Each row is a point. The points of each table are mixes of a few directions, plus a little noise. How many directions does each table use, and how many do they share? Where both have some left over, give the other angles between the two spaces (their principal angles), to ten degrees, smallest first.
(in the rows, 128 means zero)

First, 7 rows:
108; 144; 171
135; 123; 57
168; 95; 46
147; 112; 156
65; 181; 92
129; 127; 189
144; 114; 186
Second (5 x 3):
156; 121; 112
168; 114; 104
152; 179; 115
144; 133; 119
19; 93; 192
Directions: first 2, second 2, shared 1; angles 70

First:
124; 113; 128; 65
130; 133; 135; 80
123; 110; 121; 106
136; 157; 130; 249
138; 152; 146; 72
119; 104; 108; 194
Second:
145; 178; 151; 146
114; 85; 108; 111
139; 162; 144; 141
141; 168; 148; 144
90; 10; 73; 84
148; 192; 158; 152
120; 103; 117; 118
Directions: first 2, second 1, shared 1

First (9 x 6):
109; 139; 111; 123; 120; 129
100; 154; 97; 128; 109; 150
7; 146; 58; 75; 109; 62
133; 101; 148; 115; 147; 88
98; 151; 99; 125; 111; 140
168; 67; 187; 113; 172; 61
169; 98; 168; 133; 150; 113
219; 154; 156; 190; 116; 240
148; 144; 127; 148; 118; 170
Second (9 x 6):
98; 104; 94; 158; 161; 87
156; 127; 160; 128; 18; 22
110; 129; 144; 120; 148; 168
163; 151; 104; 118; 161; 194
141; 125; 82; 140; 155; 123
196; 157; 100; 113; 120; 165
175; 148; 78; 124; 156; 173
61; 109; 224; 121; 83; 100
56; 105; 172; 131; 139; 122
Directions: first 2, second 3, shared 0; angles 40, 80

First, 9 rows:
106; 179; 90; 172; 166; 63
129; 125; 130; 126; 126; 132
136; 109; 143; 111; 114; 153
121; 145; 115; 142; 140; 107
161; 53; 185; 63; 72; 224
149; 78; 166; 85; 91; 191
127; 130; 127; 130; 129; 126
115; 159; 105; 155; 151; 88
108; 175; 93; 168; 163; 68
Second:
178; 120; 74; 131; 145; 78
175; 126; 188; 130; 105; 156
120; 102; 154; 110; 89; 131
182; 117; 146; 125; 110; 122
7; 167; 115; 141; 168; 162
57; 161; 113; 150; 146; 110
175; 101; 106; 108; 131; 137
Directions: first 1, second 4, shared 1

First:
206; 183; 103; 78; 87; 114; 147; 84
93; 123; 140; 200; 176; 126; 85; 135
86; 108; 162; 98; 144; 164; 135; 110
30; 102; 113; 64; 107; 162; 217; 122
180; 186; 143; 133; 148; 132; 85; 61
158; 70; 116; 158; 105; 89; 121; 229
141; 121; 120; 165; 132; 110; 109; 157
Second, 7 rows:
122; 169; 155; 107; 88; 62; 94; 200
118; 110; 92; 167; 159; 181; 114; 113
133; 132; 119; 138; 142; 177; 177; 118
119; 141; 87; 177; 157; 223; 160; 147
149; 112; 173; 72; 108; 63; 155; 78
124; 91; 96; 157; 165; 177; 126; 80
130; 141; 173; 81; 81; 11; 70; 159
Directions: first 4, second 3, shared 0; angles 40, 60, 70

First:
175; 92; 120; 127; 164; 171; 162; 137; 84
135; 108; 132; 163; 118; 140; 163; 152; 132
170; 115; 117; 81; 180; 159; 120; 108; 75
68; 175; 138; 122; 86; 73; 80; 111; 181
118; 115; 135; 181; 96; 127; 164; 159; 154
198; 107; 109; 47; 216; 180; 113; 93; 39
49; 160; 148; 198; 37; 67; 129; 155; 221
110; 152; 129; 104; 125; 108; 93; 108; 137
Second, 8 rows:
133; 73; 139; 74; 72; 41; 167; 138; 181
177; 134; 158; 121; 133; 146; 123; 106; 47
63; 189; 103; 125; 74; 132; 188; 125; 145
149; 80; 186; 148; 144; 142; 46; 159; 123
109; 147; 97; 121; 165; 183; 132; 131; 118
136; 81; 122; 172; 159; 81; 73; 147; 211
67; 215; 79; 177; 122; 159; 158; 113; 142
193; 104; 139; 86; 153; 139; 136; 106; 56
Directions: first 2, second 5, shared 1; angles 90

First:
124; 140; 101; 138; 120; 146; 131; 138; 116; 135; 137
133; 132; 110; 128; 120; 125; 137; 107; 119; 127; 142
135; 129; 115; 126; 121; 120; 137; 103; 122; 126; 140
116; 151; 80; 148; 114; 167; 131; 160; 108; 145; 140
139; 103; 185; 107; 145; 88; 121; 103; 153; 112; 110
152; 107; 154; 103; 130; 74; 141; 51; 137; 107; 137
109; 150; 95; 150; 121; 176; 122; 186; 115; 147; 127
129; 95; 221; 106; 162; 93; 103; 141; 171; 113; 84
109; 128; 158; 137; 145; 154; 104; 199; 144; 137; 96
103; 152; 99; 155; 125; 185; 117; 206; 117; 151; 120
160; 124; 91; 111; 104; 81; 164; 13; 107; 110; 175
Second (9 x 11):
99; 132; 167; 148; 178; 109; 99; 127; 154; 105; 130
170; 122; 71; 99; 54; 157; 173; 130; 90; 163; 125
57; 138; 224; 179; 249; 79; 54; 123; 189; 71; 134
131; 127; 125; 126; 123; 129; 131; 128; 126; 129; 127
147; 125; 102; 116; 95; 140; 148; 130; 112; 144; 126
145; 124; 104; 116; 99; 140; 146; 130; 114; 143; 126
143; 125; 108; 118; 102; 138; 142; 128; 115; 140; 127
116; 129; 146; 137; 148; 120; 116; 126; 138; 118; 129
145; 126; 106; 116; 98; 139; 145; 129; 113; 140; 126
Directions: first 2, second 1, shared 0; angles 50
